Every row gives one point. Each copy is the shape, with its points in the same order, turned, moved and blurred by noise. Is it also mirrored, or only turned?

Shape:
[[ 4.5 -1.0  1.5]
 [ 2.5  1.4  2.4]
 [ 0.2  3.0  2.5]
 [-2.6 -7.0 -4.2]
 [-1.1 -4.5  2.8]
 [-2.8  1.6  1.4]
 [ 1.4 -3.1  0.4]
 [ 2.1 -1.2 -4.9]
 [-5.1 -0.9  3.9]]
Copy 1:
[[ 1.3  4.1  3.9]
 [-1.9  3.3  2.5]
 [-3.4  2.1  1.4]
 [ 7.1 -3.6 -0.7]
 [ 1.5 -2.6  4.2]
 [-2.3 -0.4  0.1]
 [ 3.0  1.2  2.9]
 [ 4.8  2.9 -1.7]
 [-3.0 -4.2  1.7]]
Copy 1 is: only turned
Copy 2:
[[ 1.1  0.0  3.1]
 [ 1.4  0.6  0.0]
 [ 1.1  0.7 -2.7]
 [-6.7 -7.1  2.6]
 [ 0.0 -6.3  1.3]
 [-1.7 -2.0 -4.1]
 [-0.8 -2.7  2.4]
 [-6.3  0.9  2.6]
 [ 0.0 -6.4 -4.5]]
Copy 2 is: mirrored
Copy 3 (9 x 3):
[[ 1.8 -1.5  4.4]
 [-0.9 -0.8  3.5]
 [-3.5 -0.3  1.7]
 [ 6.5  1.5 -5.1]
 [ 2.1  4.4  0.7]
 [-2.4  1.0 -1.1]
 [ 3.3  0.4  1.2]
 [ 3.0 -4.0 -2.3]
 [-2.3  5.5 -1.7]]
Copy 3 is: mirrored

Shape:
[[ 2.6 -3.4  3.4 -3.0 -1.8 -5.3]
 [ 1.8 -0.5 -3.4 10.1  1.5  6.5]
 [-6.5 -2.2 -3.2  2.3  3.0  4.2]
 [-0.5 -0.2  1.7  2.3  2.6  0.6]
 [-1.4  0.1 -0.5 -2.2 -0.2 -6.8]
 [ 0.1 -0.8  4.0 -0.3  0.6 -2.0]
 [ 3.2  2.1 -1.6 -1.1  0.5  0.0]
 [ 1.1 -4.7  1.7 -0.3 -0.6 -1.6]
 [-2.8  0.6 -1.0 -4.0 -0.3 -0.1]
 [-2.5  1.7  1.2 -2.8 -4.1 -2.9]]
Copy 1:
[[  0.1   4.0  -2.9  -4.8   2.7   2.2]
 [ -1.2  -5.1   3.1   2.3 -11.9  -0.7]
 [  1.0   1.7   6.5   3.2  -5.0  -6.5]
 [  1.7  -0.2   2.4  -2.5  -3.5  -1.8]
 [  3.0   6.0  -4.5  -2.2   0.9  -2.4]
 [  2.1   1.4   0.3  -3.8   0.4   0.8]
 [  0.1  -2.5  -3.6  -0.8  -0.2  -2.4]
 [ -1.3   2.5   0.7  -2.0  -0.5   0.9]
 [  2.2   1.5   0.1   1.1   2.4  -3.9]
 [  4.3   3.0  -2.5   1.7   2.5   1.5]]
Copy 1 is: only turned
Copy 2:
[[-1.9 -3.5 -1.4 -0.3 -3.3  6.3]
 [-2.8  3.4 -4.0  7.9  9.4 -3.5]
 [ 5.6  1.3  2.2  3.4  5.6 -2.8]
 [-1.6 -0.8  0.1  1.3  1.9 -1.5]
 [ 2.7 -4.9 -3.4 -1.4 -2.6  1.8]
 [-2.0 -2.1  0.0 -0.8 -0.6  1.4]
 [-0.4  1.1 -4.1  3.1 -2.4 -0.8]
 [-0.9 -1.9  0.1  2.5  0.6  4.6]
 [ 4.2  1.3 -0.6 -0.2 -2.1  0.3]
 [ 2.6  0.4 -3.2 -3.8 -1.5  2.7]]
Copy 2 is: only turned
Copy 3:
[[ 6.4 -1.7 -1.5  2.9 -2.4  2.9]
 [-9.0  5.0  3.7  8.6  2.9  0.6]
 [-6.5 -0.7 -3.0  2.5  6.9  1.8]
 [-1.3 -1.0  0.2  4.3  1.3 -1.7]
 [ 2.6 -0.6 -5.3 -0.6 -2.5  0.9]
 [ 3.2 -1.7 -1.2  3.3  0.9 -0.9]
 [-0.4  1.6  2.7 -0.3 -1.0  0.3]
 [ 2.6 -1.7 -0.7  4.8  0.5  3.5]
 [ 1.1 -0.3 -1.8 -2.3  3.1  1.3]
 [ 4.9  2.6 -3.8 -1.0  2.3  0.3]]
Copy 3 is: mirrored
Copy 4:
[[-0.1 -0.2  7.4  0.7 -0.9  0.6]
 [-5.0  8.6 -9.3  5.4 -2.7 -1.3]
 [-3.6  0.0 -6.7  2.2  5.4 -3.1]
 [-5.7  2.4 -1.2  1.1  1.1 -0.4]
 [-2.2 -4.3  3.5 -0.2 -2.5 -2.1]
 [-4.3  0.8  3.0 -0.6  0.4  0.0]
 [-0.8  3.2 -1.1 -2.7 -3.4 -0.5]
 [-2.0  3.1  3.8  3.0  1.4 -0.4]
 [ 0.6 -2.0 -1.3 -1.2  1.5  0.1]
 [-1.7 -4.8  1.1 -0.5 -1.2  3.0]]
Copy 4 is: only turned

Shape, 13 rows:
[[ 2.7  0.0 -1.8  2.5 -4.0 -0.9  6.4 -1.6  1.2]
 [ 0.4  2.1 -0.6 -0.1  0.0 -3.9  1.1 -1.6 -2.5]
 [-3.2 -0.3 -1.8 -2.5 -0.6  2.3 -1.3  1.9  0.9]
 [-2.7 -0.6  8.3  1.6 -3.7 -0.7 -1.8  1.3 -0.2]
 [ 2.6 -0.1 -1.4  2.1 -4.2  1.3 -2.0 -8.8  4.1]
 [-2.5 -0.6  7.9 -0.2  2.3 -2.8  1.6  2.7 -1.2]
 [ 1.7  0.0 -1.2 -7.9  4.9  0.8 -1.1  3.0  0.6]
 [-4.8 -1.6 -1.0 -1.5 -4.3 -3.0 -1.4 -1.5  4.9]
 [ 2.6  2.1 -1.9 -3.8 -2.6  2.5 -1.3 -1.4  2.2]
 [ 1.0 -5.2 -2.3  2.7  1.8  0.4 -1.7  1.4  4.0]
 [ 2.6 -2.5 -2.3 -0.5 -0.2  3.7 10.4  3.0 -1.5]
 [ 1.7 -8.0 -2.3 -3.0  2.0  3.5 -0.8  1.3  0.3]
 [ 1.5 -0.8 -1.6 -3.9 -3.9  1.0  1.2  3.0  0.6]]
Copy 1 (13 x 9):
[[-8.1  1.2 -1.9  1.2 -1.9  0.8 -2.5 -1.4  4.0]
 [-3.4  0.6 -3.5  3.2 -3.9  2.7 -1.1 -2.0 -2.7]
 [ 0.9 -1.5  3.9  2.9 -1.4  4.6  0.0 -1.3  0.2]
 [-1.3 -3.3 -0.5  4.4  2.2 -0.7 -1.6  6.6 -2.7]
 [-1.3  0.7 -2.5  0.7  4.6  0.1 -7.9 -6.3  0.8]
 [-2.5 -3.6 -1.5  5.1 -2.4 -3.0  3.2  3.9 -5.0]
 [ 3.6 -2.7  3.6  2.0 -8.0  0.9  1.6 -3.3 -1.9]
 [-1.1 -5.0 -1.3  7.2  2.8  4.0 -1.6 -2.5  2.0]
 [ 1.7  0.7  2.1  1.6 -2.9  2.0 -4.3 -2.6  2.5]
 [-0.7 -4.4 -0.8 -2.0  1.1  1.2  4.1 -3.6  1.8]
 [-9.3  1.4  4.8 -0.8 -6.4  0.0  2.4 -1.7  3.3]
 [-1.4 -6.4  4.9 -3.4 -2.9  1.6  1.6 -4.1 -1.5]
 [-1.2 -2.2  2.6  1.4 -4.8  3.2 -2.5  0.8  2.7]]
Copy 1 is: mirrored
Copy 2 (13 x 9):
[[-2.8 -2.9 -0.1 -1.9 -0.8  0.5 -0.1  6.0  1.4]
 [ 0.8 -0.3 -1.4 -2.4  1.9  0.6  1.6 -0.6  3.9]
 [ 1.2  2.7  2.5  1.0  0.7  2.4  1.5 -1.5 -3.1]
 [ 5.1 -5.0 -2.0  2.2  0.6  8.0 -0.7 -1.6 -0.8]
 [-4.7 -7.2  4.5  0.8  4.0  2.2  6.2  1.0  0.9]
 [ 8.6 -0.5 -3.9  1.4  2.4  5.0 -1.0  1.4  1.1]
 [ 2.8  6.9 -1.1  5.4  3.2 -1.8  3.3 -0.3 -0.7]
 [-2.0  1.2  3.4  0.4  1.6  8.9  2.2  0.5  0.8]
 [-2.3 -0.3  2.0  4.4 -0.1 -0.3  3.8 -0.9 -0.4]
 [-1.5  0.4  1.8  1.1  7.9  2.3 -1.2  2.3 -3.6]
 [ 0.8  1.3 -2.2 -1.8 -2.4 -3.8 -0.7  8.5 -4.1]
 [-0.7  3.2 -1.8  1.9  5.8  0.4  3.4  2.4 -7.6]
 [-2.2  1.8 -1.5  2.9 -1.6  1.3  0.5  0.7 -2.3]]
Copy 2 is: only turned
Copy 3 (13 x 9):
[[-1.3 -3.9 -0.9 -2.6  1.3 -4.5  3.1  2.2 -3.6]
 [ 1.1  0.1  3.2  0.0  2.9 -0.4  0.1  2.5 -1.0]
 [ 1.5 -0.6 -2.1  2.1 -1.6  4.1  1.0 -1.8 -1.4]
 [-4.7  4.1  1.1 -1.3 -3.9  4.9  4.6  4.7 -1.6]
 [-3.0 -1.2 -5.3  4.0 -2.0 -5.1 -1.7  6.7  0.5]
 [-3.8  4.2  5.4 -3.3 -2.1  4.8  1.2  0.0 -3.2]
 [ 2.5 -2.0  3.0  0.6 -3.0  3.4 -3.9 -5.5  2.4]
 [-0.8  0.1  0.1  6.9 -3.5 -0.1  3.8  1.4 -4.3]
 [ 0.8 -4.9 -1.9  2.1 -2.5  0.9 -0.8  1.9  2.0]
 [-3.6  1.9 -3.5  1.9  0.0 -1.9  1.6 -4.9  0.7]
 [ 1.7 -4.6 -1.8 -8.4  0.2 -2.1  1.7 -4.2 -4.5]
 [ 1.9  2.5 -3.5 -1.0 -4.2 -1.5 -0.1 -6.4  1.5]
 [ 2.1 -3.6 -0.1 -0.4 -3.1  0.9  3.5 -1.1  0.6]]
Copy 3 is: only turned

Shape (15 x 12):
[[  0.3  -1.3   2.0   2.4  -2.9  -1.8  -1.1  -0.2  -2.8  -1.9   2.3  -0.4]
 [ -2.1   2.4  -0.6  -0.9   2.4   6.5   2.3   3.2  -4.7  -2.8   1.6   0.8]
 [ -0.2   1.2   1.2  -2.1  -0.3  -4.9   3.5  -2.1  -5.1  -4.5   2.5   2.4]
 [ -1.7   1.3  -0.3   3.8  -2.6  -2.4   3.4  -5.1   2.2  -1.4  -2.4   1.6]
 [  1.4   0.3  -0.7   0.4  -1.9  -0.6  -2.3   1.4   1.7  -4.2   2.4   5.0]
 [ -1.3   3.0  -1.9  -1.6   3.0  -3.5  -0.7   0.8   2.2   9.5  -0.2   3.1]
 [ -3.2  -0.7   0.5  -0.6  -1.6  -3.4  -2.1  -1.1   0.5   2.2  -2.4   1.0]
 [ -0.1   2.9  -3.6  -0.1  -1.7  -2.4  -3.6   1.2   1.8  -3.7   2.9  -3.1]
 [ -3.2  -2.4  -1.1  -3.2  -1.8  -3.5   1.6   1.4   2.2  -2.9   1.6   2.1]
 [ -1.5  -4.5  -1.7   6.9   2.8  -3.7  -0.5  -5.9  -1.5  -4.2   0.2   0.0]
 [  1.9  -2.8  -1.7  -1.1   0.9  -2.1  -1.3   0.6   0.8  -3.7  -1.5   1.8]
 [ -1.6   2.0   3.4  -2.1   5.8   1.1  -2.3   1.4   1.7  -3.0  -3.0   2.3]
 [ -2.2  -1.8   1.9   1.6  -0.8  -3.0   1.7  -5.2   1.6  -0.9   4.4   0.9]
 [  4.8  -0.7  -1.2  -0.3  -0.8   0.2  -0.7   1.9   2.0  -1.8   2.2  -4.2]
 [ -1.0   1.9  -2.3  -0.1   2.1  16.6  -2.6 -12.7  -4.1  -3.9  -2.8   0.3]]
Copy 1 (15 x 12):
[[ 0.0 -2.5 -0.5 -3.2 -3.0 -2.8 -1.3 -0.7 -0.2  1.1  0.4 -5.4]
 [-0.9  3.8  0.9  2.7 -4.0  5.0 -3.4 -5.2 -1.6  0.0 -1.4 -1.5]
 [ 1.6 -3.4 -0.8 -4.2 -1.5  1.7 -0.1 -5.5  3.8  1.4 -2.9 -3.2]
 [-4.6  1.5 -4.0 -4.1  3.8 -0.1  0.6  0.0  4.2  3.0  0.1 -2.7]
 [-4.5 -2.2  2.4 -1.3 -2.2 -1.6  1.0 -2.9  0.8  4.0  1.8  0.2]
 [ 1.3 -5.4 -5.8  6.6  3.5  0.4  0.3  1.4  0.1  4.9  1.4  0.2]
 [-1.7 -5.2 -3.3 -0.1  0.3 -1.6 -1.2  3.7  2.3  0.5  0.9 -2.5]
 [ 0.5 -0.2 -1.3 -2.4 -2.8 -3.8 -3.4 -2.3  0.9  1.5  4.2  3.4]
 [-2.6 -5.7  0.3 -2.4  1.3  1.0 -4.4 -3.9  1.3  3.3  2.8 -0.6]
 [ 1.3  1.7  3.7 -3.2 -0.5 -3.9 -2.6  1.1  8.9  3.7 -0.4 -4.2]
 [-1.9 -2.0  3.6 -0.1  1.0 -2.9 -1.8 -1.9  3.2  0.9  1.7  0.3]
 [-0.8 -1.5  3.4  1.1 -0.5  4.8  0.9  2.8  1.8 -0.1 -1.8  3.0]
 [ 0.3 -1.6 -1.2 -4.9  0.5  1.5  0.4  1.4  4.1  4.2  3.0 -5.2]
 [ 2.3  0.9  1.3 -2.4  1.3 -4.7 -0.7 -2.5 -2.7  0.5  4.6  0.0]
 [-3.9 14.0  0.4  5.6 -3.5  5.9  2.5 -0.6  7.3 -8.2  6.1 -4.2]]
Copy 1 is: only turned
Copy 2 (15 x 12):
[[-0.4 -1.8 -4.9 -0.6  1.6  2.3 -0.6 -2.6  3.0  1.8  0.9  2.2]
 [-2.8 -1.8 -3.8 -1.8 -1.5 -1.3  4.2 -0.5  2.0  1.2 -4.0 -6.6]
 [-0.8 -1.1 -4.2 -6.3  3.6 -1.0 -0.6 -5.6  4.0 -1.2  2.6 -1.6]
 [ 0.3  0.1  1.2  0.6  6.5  1.8  3.0 -3.4  0.2 -3.4  2.0  2.5]
 [ 0.8  2.1 -3.6 -1.5  3.6  2.1 -0.9 -4.9 -1.4  3.8 -2.4 -0.4]
 [ 3.6 -1.9  1.1  1.2 -1.6 -3.1 -3.5 -0.5 -7.2 -0.6  4.6 -2.3]
 [ 0.0 -0.3  0.5  1.8  2.4 -2.1 -1.1 -1.8 -0.2  2.5  4.1  1.8]
 [ 5.0 -0.6  0.4 -2.8  0.7  1.4 -1.4 -1.8  3.0  4.1 -2.9  2.1]
 [-1.7 -1.1 -0.2 -4.1  5.7 -1.8 -2.3 -1.8 -0.5  3.8 -0.2  0.9]
 [ 0.3  1.7 -2.3  2.2  7.7  4.2 -2.9  0.8  6.5 -3.5  1.3 -0.1]
 [-1.1  3.5 -2.0 -0.9  2.8 -1.2 -3.8 -2.4  1.3  1.0 -2.5  0.8]
 [ 2.2  2.2 -3.7  2.4  3.3 -7.3  1.0 -1.8  0.6  1.6 -2.4 -3.2]
 [ 1.5 -1.3 -3.8 -2.8  7.0  1.9  0.4  0.5  0.2 -0.5  3.7  2.0]
 [ 1.8  0.0 -3.4 -2.6 -1.3  0.5 -1.7  0.1  0.8  0.3 -5.0  4.5]
 [-1.7 11.9 -2.8  1.7 -1.3  3.2 14.4  6.3  4.5 -1.0 -0.1 -5.7]]
Copy 2 is: only turned
Copy 3 (15 x 12):
[[-0.7  0.1  0.3  1.4  4.0  3.1  1.1  2.7 -1.3  4.1 -1.6 -0.5]
 [ 2.7  2.6  2.2  1.5 -5.9  4.4  3.0  1.5  2.1 -0.3 -5.2 -1.2]
 [ 3.0  2.3  1.0 -3.2  4.0  7.1  0.0 -1.8 -1.2  3.4 -0.2 -0.7]
 [ 4.2 -1.8  1.7 -2.1  4.8 -1.0 -2.4  3.1  0.2 -0.3  2.8  1.7]
 [ 1.3  2.9 -2.7  1.1  0.4  2.1  4.0  3.8 -4.5  1.7  2.7  1.6]
 [-0.5  6.0 -2.5  0.7 -0.5 -6.4 -2.9 -5.5  1.9  2.1  0.2  2.2]
 [-1.3 -0.2  0.3  0.2  4.3 -2.4  1.4 -2.3  1.2  1.5  1.2  1.5]
 [-2.9 -1.7 -2.8 -2.3 -1.2  2.3  1.4  2.1 -1.8  3.8 -0.3  5.8]
 [-1.7  2.5 -2.0 -2.1  3.6  2.7  3.2  0.3  0.4 -1.6  0.9  3.2]
 [-2.5 -3.1  4.7 -3.9  2.7  0.1 -1.8  3.9 -3.5  2.7  3.3 -4.7]
 [-1.6  0.1 -2.9  0.2  0.5  2.9  0.9  0.9 -2.9 -1.3  2.7 -1.5]
 [ 3.1 -0.7 -3.2 -1.2 -2.3 -0.8  5.5 -2.3 -0.8 -0.1 -1.2 -3.2]
 [ 0.3  2.5  0.4 -3.9  5.8  0.1  0.2  4.2  1.0  4.3  1.7 -0.9]
 [-2.9 -0.3 -6.4  1.1 -0.8  3.3 -1.1  4.6  0.7  1.9 -1.6  1.1]
 [ 7.7 -6.2  5.0  4.1 -9.6  2.7  2.9  5.6 10.0  5.6  6.3 -6.4]]
Copy 3 is: mirrored
Copy 4 (15 x 12):
[[ -4.3   2.7   1.5   2.2   0.0  -0.9  -3.7  -0.4   0.3  -2.8  -2.5   1.2]
 [ -2.7  -3.2   1.7  -3.4  -1.7   0.8   1.6   1.1  -0.2  -3.5   1.3  -5.8]
 [ -2.4   5.9   3.0  -2.4   1.3  -0.1   0.9   2.3   2.0  -3.4   1.9   3.2]
 [  1.2   5.2   3.3   5.1  -1.4  -6.3   1.7   0.4   4.1  -0.5  -1.5   1.3]
 [  0.8  -0.3   3.8   2.5   3.3  -1.1  -4.2   3.0  -2.2  -2.9  -2.3   2.8]
 [  2.7  -0.2  -5.4   5.8  -3.3   3.7   1.7   2.9   0.7   3.5   2.5   5.8]
 [  0.9   4.1  -2.6   2.7  -3.4  -0.4   0.1   0.6   0.2   0.5  -3.9   3.4]
 [ -0.1   1.0   3.8   2.9   4.2   4.5  -0.7  -1.8   1.3   0.1  -3.6   0.9]
 [  1.1   4.8   1.9   1.0   1.4  -0.3   0.7  -2.0  -5.0   0.5   0.1   3.5]
 [ -0.5   6.5   8.1   3.8  -5.5  -2.8  -4.7   0.8   3.7   0.7  -1.4  -0.4]
 [  3.6   2.7   3.4  -0.8  -0.2  -0.5  -3.5  -1.3  -0.9   0.7  -0.9   2.4]
 [  1.0  -0.4   1.4  -3.3  -1.1  -1.3  -1.0   5.2  -1.6   4.4  -3.8  -0.5]
 [ -3.1   3.7   4.0   5.3  -1.5  -3.0   1.2   1.1  -0.3  -0.1   0.6   3.8]
 [ -0.1  -1.1   1.4   1.1   3.1  -1.0  -3.2  -5.2   2.0   1.6  -0.6   2.5]
 [ -1.0  -9.5   9.7  -1.5 -12.2  -3.0   6.8  -1.3   4.4  -5.3  -7.9  -5.0]]
Copy 4 is: only turned
